Each point is reached from the start by the listed moves, each made once or not at all, plus a little noise. Say if it took an odd or an even number of moves. Then give how often each move was made.

Moves:
(1): [ 67  -1 -34]
(2): [31 65 35]
(3): [ 32 -45  23]
Start: [-16 -17  -5]
Points:
[ 84 -61 -15] => even (1, 0, 1)
[15 45 28] => odd (0, 1, 0)

Moves:
(1): [ 85   4   4  17  14  32  14  13 -23   6]
(2): [ 19  76   2   4  -5 -10   2   4  22   6]
(3): [  4  -6  66  -1   0 -27 -46  22 -13 -26]
(4): [ -6  11   1  73 -34  10 -33  -4   1  36]
(5): [-16 -10   8  32  54   5  11 -13  27 -10]
(6): [-43  17  45 -22  -2  70   8   0   4   9]
(7): [ -6   5  52   5 -20 -24  71 -25   4  19]
(8): [ -5  -4 -21   9  11 -13   8  71   7  -2]
(9): [ 22 -44   2  -7 -16  22  11  -6  79  -9]
Start: [  1   0 -29 -71  61 -36  -8  -6  13  82]
Points:
[ 46  83  30 -41 121  60  27  -4  42  94] => even (1, 1, 0, 0, 1, 1, 0, 0, 0)
[ 54 -41  93 -51 109  66 -10  10  81  53] => odd (1, 0, 1, 0, 1, 1, 0, 0, 1)
[  2  67  97 -35  89 -92  30 -20  56  74] => even (0, 1, 1, 0, 1, 0, 1, 0, 0)

Moves:
(1): [ 25   8   1 -14  -5 -10   1   9 -20 -13  -5  -2  10   6]
(2): [-7 25  1 10 -1 -2 -3  2  1  1 23 18 10 12]
(3): [-15  17  37  -2   3   4 -17  -1  -6   7   4  -8   2   7]
(4): [ -8 -16  10  52   3  -8  18  -6 -15   0 -13   1  12 -15]
(5): [  1   9  -6   8  47  12 -10  -4  -5  -1   2 -13  15   9]
(6): [  9  16   0   1 -17  22   7  -2  -1  -6  -5  -4   5  -3]
(7): [ -3  -3  20 -14  17   8  30  12   4  -9  14   4  -3   0]
(8): [  2 -14 -19   8  -5   0   7  37   4  19 -26  -8   7  -7]
(9): [ 28 -14  25   7  -3 -10  -6   0  44   0   7   7  11   7]
(10): [ 18  -3  -9 -20 -12   5  12 -15 -10  23  -2   1  13  18]
(11): [ -3 -42   4  18   0  25 -24  10  -3 -10  33   1   0  -1]
(12): [ -6   4   9   3   7  13  -9  -3  -6  -7 -19  30  -4  10]
(13): [ -6 -13 -14 -23 -11  -2   5  -4   2   1 -11   3  38 -12]
(14): [-11  17  -3 -12 -20   0   2  -9  11 -21  -1 -16   5  59]
Start: [  4  14 -11   7   8 -27  41   3   2 -14 -13   2  10 -11]
Points:
[ -3  37  83  19  -3  37  16  15  44 -60  44  29  30  79] => even (0, 1, 1, 0, 0, 1, 1, 0, 1, 0, 1, 1, 0, 1)
[ 28 -32   9  10 -11  26  80   0 -44 -37 -21  34  82  -2] => even (1, 0, 0, 1, 0, 1, 1, 0, 0, 1, 1, 1, 1, 0)
[ -1 -34  65  24  40  24  44 -15  17 -35   0  12  95  69] => even (0, 0, 1, 1, 1, 0, 1, 0, 1, 1, 1, 1, 1, 1)
[ -9   5  20 -16  51  23  30   3 -18   0  52   7  81  23] => odd (0, 1, 1, 0, 1, 0, 1, 0, 0, 1, 1, 0, 1, 0)
[-31 -20  13  74  34   6  18  30  -9 -21 -12 -44  51  44] => even (0, 0, 1, 1, 1, 0, 0, 1, 0, 0, 1, 0, 0, 1)
[ 30 -32  24  29  14   0  23  14  -5 -16 -45  -2 121  67] => odd (1, 0, 1, 1, 1, 0, 0, 1, 1, 1, 1, 1, 1, 1)
[  6  45  73  51  36   6  70  -4  32 -47  -3 -27  55  54] => odd (0, 0, 1, 1, 1, 1, 1, 0, 1, 0, 0, 0, 0, 1)

Moves:
(1): [ -4  27 -10  11  -9  16  -8  -3   1  -5 -22   2  -1   5 -16   2   9  -4
  20   9  -7  25 -33  14  23]
(2): [  3  10  -1  15 -18   2   5 -13   1   3   2   3 -18 -14   6  17   5  12
   1  15   8 -22  -2   7   9]
(3): [ -5  17  37  29  -7  -1 -22 -14   0 -25 -22   8   1  -7 -19  18   1   2
   8 -16  -7 -28  -2   3 -18]
(4): [-12 -28  -1  -3  -3  38  -9   3  -7  -4  18 -15   6 -15 -10  -5  -9  19
  -7  32  -5   4   3   7 -11]
(5): [ 24  -6  -7  17  -1  -6 -11  17  -5 -16  23  32 -14  23  -2  24 -26  12
  71 -27   3  15  30 -20   9]
(6): [  9  15  -7   7  13   2  -2  17  -2  -3   4 -11  -2 -13   3  21 -14  -1
  -8 -12   1  12   7 -10   1]
(7): [ -5  -9   8 -15 -22   2  -1  23 -14   0   7 -10  -2 -19  15  18  17  -4
  19  10  14  28  -7  -1 -20]
(8): [-21  10 -28  -4   6  11   8  14  30  12   4  -2  -4  13  13   3   2  -8
  13  -8  11  14  15  14   8]
(9): [-18  -5  -8 -22   9  16  22 -20   2  -6  -6   9  -8   1  12   7 -13  -3
 -21 -13  -5  -1  -1   5   2]
(10): [ 11  -4   6 -16   7  -5 -20   0  -3  28   2   1  -9  -9  -7  23  10   3
  11  -4  15   1  -3  25  -1]
(11): [ -7   2  35   3 -19  28  11 -20  15  37  25   4 -28 -21   8 -27  56  17
 -24   1 -14 -13 -44 -18   6]
(12): [ 15  15  -8 -15  -5   8  -4  18  -4  13 -21  -1  -7  -1  24   4  23  35
  17  -8  -6  -5 -25 -12 -13]
(13): [ -4 -10  33  43  16  -6  -5 -15   7 -10 -23   5  -8 -14 -19   6  23  20
 -13  18 -12  -7  29 -14  -2]
(14): [-13 -12  -3 -10 -15   5   4   7  -4   5  -5   6  11   2 -18  21 -10  -4
  -9   3 -12 -14   6 -16   4]
(15): [-14  17   1  -3  24  19  -5 -22 -16  -7 -16   1  23  46  24  44 -17   0
   0  -9  21  -4  -6  -9   3]
(16): [ 14   6  -3 -19   6 -14 -13   5  21 -22  13  -8  16  -4  11  23 -11  11
  27   0  -8  10   1  -7  -1]
(17): [  0  -1   3   0  -7   5  -4  -5   5   0  -4  -7 -11  10   5  -7   1 -18
   2   5 -26  -5  10   2  12]
(18): [-13  17   2 -26  11  13  30  18   0   9  12   8  -4   0   1 -16  15  -4
  28   7 -15   1 -21   5  -3]
(19): [ -2 -11   2   5  11   5   0 -12   0  15 -13  23  31 -23  10 -23  -6 -32
  32   5  -4   4  -7  -1  -6]
(20): [ 17   1  11   3  28  -3 -24   6   4 -23 -10  14   2 -14  10  19  30  -6
 -16  -5  23 -24   5 -19  17]
(21): [  8 -27 -25   6  10 -11   4 -11  -3   5   1 -33  -1  -4 -10   1  33   1
   2 -17  14  -3  -4   3   2]
(22): [-12   4 -28   1  -1 -15  -2  14  -5   4  16   9  -8   2   8  -7  18   1
   1   2 -25  21 -12  21  -1]
(23): [  0  15 -13  -1   0  -4 -21  -8   5   9  -1   4 -41  -4  -6   2  -5  -5
  16   8  10  -6   8 -39  -3]
(24): [-12  24  -7 -10 -17  22  -4 -14 -30  -5  11  -9   3 -13   3 -18  11  19
 -12  -6   2  -5  25  -3   2]
Start: [  4 -41   8   1  25   4 -13 -28 -17 -16   6  12   9 -34   7  -6 -20  17
   3 -12  20  -3 -20  -9 -35]
Points:
[-26   6 -60 -62  43 100  -1  -9 -67 -32  44  58  39 -44  78  86 -55  83
 121 -25 -27  11 -23 -43 -42] => odd (0, 1, 0, 1, 1, 1, 0, 0, 1, 0, 0, 1, 0, 1, 1, 1, 0, 1, 1, 0, 0, 1, 0, 1)
[-43 -60 -56  29  89  80 -39 -36 -41 -62  19  10  -2 -11  27 104  10  48
   5 -50  10   1  85 -50  10] => odd (0, 0, 0, 1, 1, 1, 0, 1, 1, 0, 0, 0, 1, 1, 1, 0, 1, 0, 0, 1, 1, 1, 0, 1)
[ -19   19   58   22   42   76  -79 -108   -9  -23  -37   46    6  -67
   17   37   63   15   25   16   -5  -42  -28 -120   19] => odd (1, 0, 0, 0, 0, 0, 0, 0, 0, 0, 1, 0, 1, 1, 1, 1, 1, 0, 1, 1, 0, 0, 1, 1)
